Rows are points. Each copy is the shape, with its points in the same order, stretched, turned, moved and blurred by noise. Some copies are also mirrored. Which?
(in the rows, 100 means zero)

Shape:
51,115
102,128
117,55
122,101
101,97
Copy 1 (5 x 2):
81,147
61,87
149,71
90,64
98,90
Copy 1 is: mirrored
Copy 2:
45,93
105,113
109,39
116,90
97,78
Copy 2 is: only turned
Copy 3:
76,61
111,78
84,139
112,110
96,100
Copy 3 is: mirrored

Shape:
114,86,97,117
65,159,117,127
90,89,58,127
101,83,106,111
55,128,66,101
80,115,116,69
95,83,105,143
76,98,102,76
124,130,72,161
Copy 1 (9 x 4):
116,108,99,121
92,153,135,66
86,138,93,132
110,103,110,122
47,141,109,96
77,85,112,86
123,127,125,128
72,90,111,105
124,171,86,102
Copy 1 is: only turned
Copy 2:
110,82,120,95
58,122,112,128
81,88,134,63
99,74,104,96
57,124,101,68
93,114,68,94
87,59,125,103
88,102,70,77
90,107,179,108
Copy 2 is: mirrored
Copy 3, 9 rows:
109,94,121,116
46,150,105,94
114,114,92,152
92,85,116,118
75,122,53,127
61,72,88,82
95,105,135,145
70,73,80,106
126,166,131,121
Copy 3 is: only turned

Shape (11 x 8):
73,130,95,117,91,111,70,87
113,127,124,108,94,78,100,136
85,103,116,89,118,136,105,87
130,72,43,103,119,103,78,85
83,130,104,78,99,110,99,82
114,80,110,82,133,140,123,81
124,67,91,135,80,88,76,85
80,121,72,125,74,112,90,122
89,142,100,101,71,115,116,88
133,62,92,49,112,143,89,98
115,27,56,60,114,95,97,105
Copy 1:
102,109,94,136,76,92,64,125
152,111,108,72,96,121,89,104
61,85,93,128,98,130,89,106
81,69,57,110,123,36,113,71
79,119,84,128,91,124,69,108
49,70,78,116,115,136,114,81
108,70,95,90,62,51,99,74
110,92,76,92,68,73,79,150
88,121,68,104,58,120,76,132
37,62,49,84,134,108,72,60
31,74,86,62,139,47,112,70
Copy 1 is: only turned
Copy 2 (11 x 8):
72,116,104,114,93,103,38,114
75,129,154,100,86,106,104,142
105,83,125,105,117,116,84,80
151,117,78,106,130,54,85,114
96,122,115,91,102,134,76,88
140,78,124,104,133,98,114,62
96,94,79,100,66,56,95,124
93,135,105,140,92,115,56,140
95,138,118,121,72,143,79,94
168,70,103,63,137,107,102,98
153,90,52,76,153,85,129,123
Copy 2 is: only turned

Shape:
74,94,106,90,131,121,115,99,94,93,131
121,136,63,140,66,78,73,64,85,90,72
61,115,72,63,66,104,94,112,109,124,78
101,108,91,76,125,119,96,100,91,134,101
114,63,86,104,108,102,68,105,63,98,118
97,108,122,67,93,92,81,89,99,120,107
105,77,105,82,108,89,126,120,104,118,99
130,102,104,101,113,130,77,127,114,84,119
126,71,105,120,91,134,81,68,79,57,109
107,98,98,77,90,132,116,86,115,129,100
114,74,105,114,126,134,76,86,88,80,79
129,62,47,70,125,106,93,40,68,50,120
88,157,102,66,63,69,98,97,124,119,28
74,113,56,95,72,57,66,67,139,127,72
Copy 1 (14 x 11):
82,86,118,100,121,74,142,140,96,98,117
81,121,40,106,114,140,88,49,90,41,74
103,158,71,60,105,72,78,123,94,132,87
116,114,101,105,134,101,112,130,107,110,128
91,44,91,117,141,119,113,100,117,109,85
82,106,107,81,108,103,85,100,111,110,138
135,92,111,102,102,71,128,94,98,124,110
129,80,118,85,112,126,113,124,131,63,89
71,63,109,79,131,150,141,68,116,75,78
116,132,99,71,106,105,138,104,125,118,127
96,89,134,101,157,122,124,80,117,82,75
91,28,57,52,194,106,145,79,90,83,111
116,195,92,59,94,87,40,62,66,93,107
80,145,46,75,121,51,67,66,127,80,90
Copy 1 is: only turned
Copy 2, 14 rows:
83,97,85,102,116,130,79,83,88,78,119
118,145,68,128,49,69,74,104,69,121,80
86,155,83,80,96,64,129,108,103,67,99
91,116,77,64,106,101,90,108,90,95,93
86,68,83,101,89,93,68,97,48,75,84
103,105,103,80,127,61,98,104,83,96,116
107,87,89,96,104,108,123,116,97,92,105
98,87,117,83,77,101,70,113,122,103,84
117,85,125,100,70,100,56,59,51,83,82
111,119,97,50,88,92,113,85,99,95,110
100,88,111,97,93,113,73,76,75,94,47
149,73,47,86,86,107,31,64,44,31,96
130,174,107,100,119,46,143,135,120,118,81
100,141,36,103,82,37,120,89,119,96,101
Copy 2 is: only turned
Copy 3, 14 rows:
72,77,106,93,120,99,104,124,58,113,120
83,155,57,120,94,120,58,46,122,84,84
79,116,63,53,53,94,101,120,133,119,108
94,88,77,59,103,121,86,123,70,125,91
116,85,87,83,93,83,63,104,60,92,124
110,107,103,59,88,79,97,84,88,148,99
130,79,80,73,107,88,122,128,89,110,115
113,98,132,104,115,112,85,120,62,89,85
93,95,116,128,90,123,75,63,56,76,116
105,88,96,75,88,141,103,115,88,131,107
93,68,90,111,90,114,71,83,63,85,87
63,80,98,39,125,135,42,68,77,63,133
94,134,59,66,59,89,128,60,155,117,54
79,109,57,89,70,77,58,83,181,134,93
Copy 3 is: only turned
Copy 4 (14 x 11):
63,108,58,106,97,117,99,115,87,102,115
159,151,134,80,110,53,93,111,118,124,76
82,118,115,81,71,128,107,80,119,160,80
86,95,78,102,108,109,112,108,83,144,93
89,77,92,82,102,62,90,103,86,112,118
82,108,98,62,115,116,96,91,82,135,99
79,88,84,90,106,117,136,82,100,112,114
89,65,83,77,121,99,87,124,112,103,81
119,99,82,90,106,66,60,103,87,71,94
112,99,77,97,100,135,99,89,93,132,99
94,92,88,114,124,66,79,92,88,88,79
125,113,19,83,82,29,96,89,79,107,98
104,149,146,68,110,121,133,67,125,150,37
117,153,121,66,111,82,101,60,146,175,105
Copy 4 is: only turned

Shape (18 x 12):
107,60,106,113,73,133,108,107,146,125,126,77
115,161,105,80,62,104,127,108,69,95,93,80
68,110,120,91,73,96,150,134,92,54,84,87
110,105,118,110,149,74,99,92,143,115,100,80
105,96,90,67,136,60,131,66,128,130,111,122
86,43,66,108,99,111,108,112,113,117,89,55
113,51,86,121,100,113,75,96,134,114,100,69
139,19,119,110,106,126,96,86,111,103,96,77
80,140,133,58,88,125,120,140,61,102,76,100
104,146,106,98,83,118,153,125,89,75,71,128
117,89,101,95,139,42,74,77,133,113,147,137
99,102,132,96,95,68,73,73,134,122,88,125
108,107,125,120,142,68,99,58,116,123,134,108
87,56,89,132,79,133,90,72,99,105,80,73
107,47,85,135,103,143,65,117,108,98,105,93
86,145,108,60,97,137,117,98,111,57,86,103
117,158,116,96,75,123,114,132,93,94,48,120
129,92,101,82,118,57,87,86,129,84,108,99
Copy 1 (18 x 12):
90,94,111,110,56,143,112,59,112,120,87,90
121,140,75,102,62,70,116,142,112,74,87,71
107,129,106,59,84,70,141,123,52,112,85,101
79,96,145,116,127,87,86,88,174,114,90,116
106,96,87,92,140,113,79,92,157,136,101,106
61,112,122,94,88,125,84,74,82,123,103,57
68,78,131,112,88,130,80,58,115,96,91,76
72,112,117,117,103,161,96,58,80,67,77,75
128,173,86,128,69,61,109,124,70,103,112,108
118,127,87,110,82,78,114,147,66,109,64,101
88,39,106,89,144,108,79,89,165,107,122,141
100,61,91,124,123,76,98,56,135,109,99,119
63,83,92,105,126,95,85,88,174,109,97,136
56,97,90,95,78,119,81,54,73,94,68,66
58,81,125,120,73,135,72,74,64,91,93,95
141,131,100,74,72,80,78,108,105,85,65,113
127,119,98,151,80,60,104,132,76,94,73,90
104,74,125,77,131,103,89,94,147,75,99,99
Copy 1 is: only turned
Copy 2 (18 x 12):
144,104,119,108,63,102,60,123,122,115,125,123
101,77,77,35,120,95,118,122,118,79,135,87
71,111,146,30,92,74,111,118,144,97,110,100
132,110,95,129,115,64,84,62,127,90,63,94
88,82,106,134,135,128,64,70,145,119,44,108
128,60,150,94,69,77,55,92,106,107,113,129
125,90,108,128,65,71,59,91,99,107,113,129
113,92,86,108,32,92,63,67,117,116,86,165
97,103,119,9,95,117,111,115,100,84,93,71
70,96,112,70,100,101,153,122,131,97,99,70
81,122,82,159,146,94,55,88,106,118,34,129
71,123,75,123,113,95,48,85,115,120,90,80
127,110,70,126,135,91,83,52,108,130,59,121
106,78,115,89,54,83,75,76,92,134,148,127
119,99,125,117,47,81,88,106,69,111,104,137
74,138,128,81,113,126,123,104,129,64,120,74
82,95,91,75,94,93,139,125,112,77,118,42
75,112,78,125,120,78,66,87,130,83,64,128
Copy 2 is: only turned

Shape (18 x 12):
78,122,126,137,147,124,100,79,113,107,93,72
81,94,127,141,100,93,58,114,99,105,88,126
109,120,122,116,57,122,96,120,135,105,75,82
97,101,133,113,94,132,104,84,136,117,90,70
60,73,116,130,148,82,95,122,134,79,94,127
114,44,29,115,129,69,118,135,98,164,111,59
58,100,94,111,143,117,90,120,105,100,115,57
113,95,105,106,73,83,106,94,91,73,75,112
103,126,113,123,95,123,86,89,155,77,78,94
139,84,129,103,91,105,79,133,113,75,70,112
69,111,100,133,104,107,84,139,123,76,76,167
59,109,107,116,129,58,76,131,102,56,83,121
71,95,105,94,128,131,125,85,116,143,98,65
103,57,71,67,108,75,94,121,98,126,144,88
120,52,48,95,133,129,113,128,74,137,140,93
111,59,102,117,68,101,124,138,97,94,107,87
104,119,125,115,115,68,106,148,108,94,95,131
104,128,132,152,89,116,101,86,142,91,109,91
Copy 1 (18 x 12):
113,107,134,141,90,127,145,95,85,131,110,98
90,139,149,109,132,130,91,101,110,96,149,84
57,147,124,83,44,93,92,108,115,97,105,52
102,114,137,86,57,96,117,91,112,127,106,64
85,88,151,115,164,94,138,118,99,112,134,76
131,82,33,142,149,59,103,85,123,153,116,39
78,64,92,133,120,127,126,109,92,152,94,78
99,124,114,88,76,92,81,94,92,60,123,84
89,128,145,99,58,109,117,114,96,88,86,55
73,150,139,66,96,82,55,123,86,94,115,88
34,138,158,123,142,106,116,113,118,73,109,95
61,105,116,118,147,128,126,121,77,78,132,76
100,89,106,111,90,88,156,66,116,152,94,80
117,59,66,67,151,87,101,111,140,134,105,60
114,66,72,126,159,79,73,99,133,161,78,114
75,90,99,87,92,65,50,115,121,113,127,77
60,147,121,99,135,92,130,135,113,87,137,95
111,124,152,110,57,118,116,126,119,94,117,68
Copy 1 is: only turned
Copy 2, 18 rows:
66,138,106,114,135,93,81,111,145,126,136,121
84,105,86,125,89,113,98,152,109,113,102,91
141,102,84,95,112,89,112,128,83,126,96,78
118,128,102,122,129,105,107,113,129,132,117,93
71,124,74,107,115,123,96,150,161,83,97,134
118,79,66,161,161,168,90,92,102,19,110,115
75,99,82,116,136,86,85,99,153,89,129,110
107,95,137,85,104,96,107,130,96,109,60,94
111,112,91,93,112,79,88,124,119,150,90,121
142,121,115,88,84,124,81,129,112,94,56,71
62,100,65,68,85,106,108,146,99,117,69,104
71,96,92,77,91,68,93,146,124,82,85,132
87,132,101,123,146,112,117,83,144,104,129,105
124,68,100,114,112,149,108,94,138,46,101,101
84,82,101,116,140,187,80,69,129,51,89,74
129,85,100,103,142,140,111,135,103,71,80,61
107,112,93,47,95,121,95,143,99,67,100,111
103,105,96,93,134,106,92,142,114,148,124,116
Copy 2 is: mirrored

Shape, 18 rows:
92,116,102,104,109,96,93,114,126,97,121,114
84,117,98,99,86,91,102,115,88,108,100,83
136,89,103,94,78,135,95,114,96,82,100,105
100,115,122,92,95,102,110,109,99,103,95,115
92,117,118,95,110,99,91,113,125,85,99,91
83,88,104,93,100,137,93,98,188,103,100,114
87,110,111,94,102,106,118,113,86,100,103,85
89,116,101,105,103,93,116,108,89,86,123,74
103,108,104,108,114,102,93,80,87,111,94,93
96,111,123,93,92,115,93,113,100,89,108,113
104,117,116,106,83,103,97,115,117,104,136,88
90,116,118,108,77,95,96,102,93,103,100,112
108,93,104,96,78,112,98,57,104,101,107,110
98,42,138,100,83,102,116,112,92,105,127,95
83,88,100,96,105,91,90,78,87,98,92,112
88,117,107,104,93,118,93,106,88,104,112,108
83,116,126,120,83,105,96,111,90,93,99,110
109,116,104,125,82,96,112,84,102,101,98,114
Copy 1, 18 rows:
60,98,98,95,96,86,93,118,91,80,95,100
102,115,117,101,88,87,104,85,81,97,103,128
91,49,122,134,76,121,92,96,92,95,88,88
98,106,116,99,81,109,85,112,105,74,95,113
53,104,116,94,107,114,85,105,110,89,102,102
15,47,76,98,127,91,113,120,153,98,56,92
102,113,124,95,101,103,99,99,97,91,87,110
98,127,125,101,112,93,108,97,81,94,100,100
114,95,82,90,112,117,90,86,92,94,99,112
81,92,122,106,87,107,65,113,101,83,83,102
71,98,116,129,119,91,93,106,84,89,114,116
101,113,99,113,79,99,81,101,93,82,91,114
114,78,76,120,110,90,93,85,123,78,83,91
131,98,110,127,101,85,108,132,123,136,103,110
127,108,79,81,87,89,91,93,113,103,85,91
99,88,106,102,96,96,75,101,81,87,72,108
96,115,103,114,85,104,75,109,83,90,77,113
98,111,78,127,83,101,108,102,89,76,92,106
Copy 1 is: only turned
Copy 2, 18 rows:
93,92,135,112,113,98,108,97,126,103,120,98
126,99,104,105,118,80,82,87,89,100,82,94
105,116,93,95,101,143,88,79,135,111,107,112
99,106,111,101,112,113,91,92,93,122,106,103
105,94,123,114,114,120,95,110,119,119,91,106
76,62,107,94,92,118,96,145,195,153,122,125
103,99,106,115,120,90,80,81,84,111,82,104
95,98,112,119,136,84,87,77,84,82,72,92
95,102,106,95,78,95,107,95,89,86,83,89
103,97,119,110,113,125,94,76,111,124,107,92
97,94,118,86,143,97,106,84,121,95,97,107
118,93,109,90,111,106,90,85,93,111,103,76
93,97,81,89,101,116,110,101,116,94,91,70
105,47,82,102,135,91,100,79,80,105,117,122
116,83,95,126,79,101,103,93,94,96,98,70
105,101,118,101,102,101,97,69,106,113,103,87
111,84,116,92,113,112,76,77,87,116,101,81
85,105,98,71,104,102,82,104,97,88,98,75
Copy 2 is: mirrored
Copy 3 (18 x 12):
73,106,105,97,100,86,112,88,101,116,90,109
113,117,102,89,91,103,100,76,109,87,111,85
128,105,81,97,102,134,112,92,92,125,99,119
97,112,92,101,88,90,128,97,98,110,113,78
88,96,107,104,98,104,112,70,118,109,99,81
59,70,70,120,111,115,146,66,118,84,96,103
108,117,118,93,101,117,112,81,102,98,98,82
112,117,131,77,112,110,95,74,101,109,82,98
92,102,98,92,96,105,95,122,101,95,101,88
98,119,84,112,104,101,115,88,101,115,102,89
96,120,98,71,118,103,104,67,104,118,106,113
97,117,76,105,95,75,102,89,92,102,120,79
105,100,68,89,114,81,106,119,98,96,95,101
116,108,128,115,150,122,86,96,82,94,122,113
96,97,92,119,101,82,88,126,99,86,93,88
90,127,80,101,99,99,108,96,93,99,94,99
94,122,80,113,98,90,97,80,83,107,112,74
97,101,80,81,89,75,104,104,75,117,105,86
Copy 3 is: mirrored
